Rows are points. Each copy is the shape, with its points in the same order, turned, moved and blurred by noise. Is it also mirrored, or only turned?

Shape (6 x 2)
[[ 57 -16]
 [-31  -2]
 [ 49   0]
 [-26  71]
 [-41 -53]
 [ 31  12]]
Copy 1 (6 x 2)
[[ 34 -35]
 [-50 -11]
 [ 36 -17]
 [-34  57]
 [-63 -43]
 [ 11  -4]]
Copy 1 is: only turned
Copy 2 (6 x 2)
[[ 55  31]
 [-22 -25]
 [ 37  21]
 [-69  34]
 [  6 -57]
 [  6  25]]
Copy 2 is: only turned
Copy 3 (6 x 2)
[[-62   6]
 [ 17 -42]
 [-43  14]
 [ 60  20]
 [ -7 -87]
 [-21  10]]
Copy 3 is: mirrored

Shape (10 x 4)
[[ 34  37  -3 -79]
 [ -7  11  -3  64]
 [ 16 -33   2  29]
 [ -4   2  -8 -57]
 [-23   5 -30  -1]
 [ 13  12 -26  45]
 [ 10  15  12  10]
 [-49 -63 -46 -29]
 [-13   0  -3  18]
 [-12 -12 -34   6]]
Copy 1 (10 x 4)
[[ 37 -36 -67   1]
 [ -1  73  20  38]
 [ 11  28  41   5]
 [ -4 -32 -30   8]
 [-30  23 -14  13]
 [  5  67   3   7]
 [ 21  24  -3  31]
 [-74 -24  23 -18]
 [ -9  29   7  28]
 [-27  25   1   0]]
Copy 1 is: mirrored
Copy 2 (10 x 4)
[[ 38   7  87  -5]
 [-17  24 -49   9]
 [ 22 -15 -32  39]
 [  4 -13  56  20]
 [-25  16  12  42]
 [  4  40 -38  27]
 [ 11   1  -5   0]
 [-36 -29  27  95]
 [-12   1 -10  21]
 [-12  11   0  49]]
Copy 2 is: mirrored

Shape (14 x 8)
[[  0 -14   1 -29  52  14 -26  -6]
 [ 22  71  26 -19  -5 -62   3  15]
 [  5  35 -56 -18  38 -13 -29  -8]
 [-11 -21  -6  54 -39  23 -52   4]
 [  8 -42  -5  20 -32   1  -7  26]
 [-24  -8 -61 -26  57 -35 -33 -44]
 [-10  13  10 -10  24 -36  14  49]
 [ 16  47  10 -18   3 -20   1  19]
 [ 31  -3  29 -13 -28  12  25   3]
 [ 15 -13  19  78 -25  17  -2  26]
 [ 14  44   6  42  -4 -13  22   7]
 [-70 -19 -59 -35  32  18 -22 -43]
 [  4  14 -35 -24  36 -52   4 -20]
 [-54 -59 -20   2  33   6 -47 -54]]
Copy 1 (14 x 8)
[[-13   6  18 -41  45  28   4   9]
 [ 56  48 -28 -19 -34 -25 -10  35]
 [ 27   2 -53 -34  49  26  -1   1]
 [-35 -83 -12  -5 -28   6 -15  -6]
 [ -1 -80  21 -35 -15 -16   2  12]
 [-12   2 -39 -67  89  -1 -19 -11]
 [ 10   9  -2 -33  -3 -27  33  50]
 [ 35  21 -10 -18 -17  -1   7  20]
 [ 32 -16  44 -27 -34 -17   2 -12]
 [ -7 -79  11  32 -28 -31   8   6]
 [ 23 -12 -17  26 -11 -31  20  -1]
 [-46 -10 -33 -76  56  18  24 -45]
 [ 22  13 -33 -52  55 -32   0   9]
 [-78 -31   9 -64  58  -3 -23 -31]]
Copy 1 is: only turned
Copy 2 (14 x 8)
[[  9   5  -8  -3  65   9 -18   4]
 [ 27 -21  15 -23 -25 -70  17  41]
 [ 57  -3 -56 -20  38 -14 -10  27]
 [ 37  21 -25  71 -25  18 -16 -37]
 [ 21  -7  -6  51   0  11  35 -38]
 [ 20 -13 -87 -10  73 -27 -25  -2]
 [ -1  -7  -3  15  18 -25  45  41]
 [ 28  -5   8 -20  -6 -27  17  28]
 [  8 -16  32 -13 -16  10  25 -29]
 [ 19 -20   4  69 -44  38   6  -4]
 [ 18 -29 -15   5 -45   3   9  31]
 [ -5  42 -95 -16  60   8 -16 -27]
 [ 17 -36 -51 -22  37 -38   9  13]
 [-20  15 -71  36  61   5 -46 -45]]
Copy 2 is: mirrored
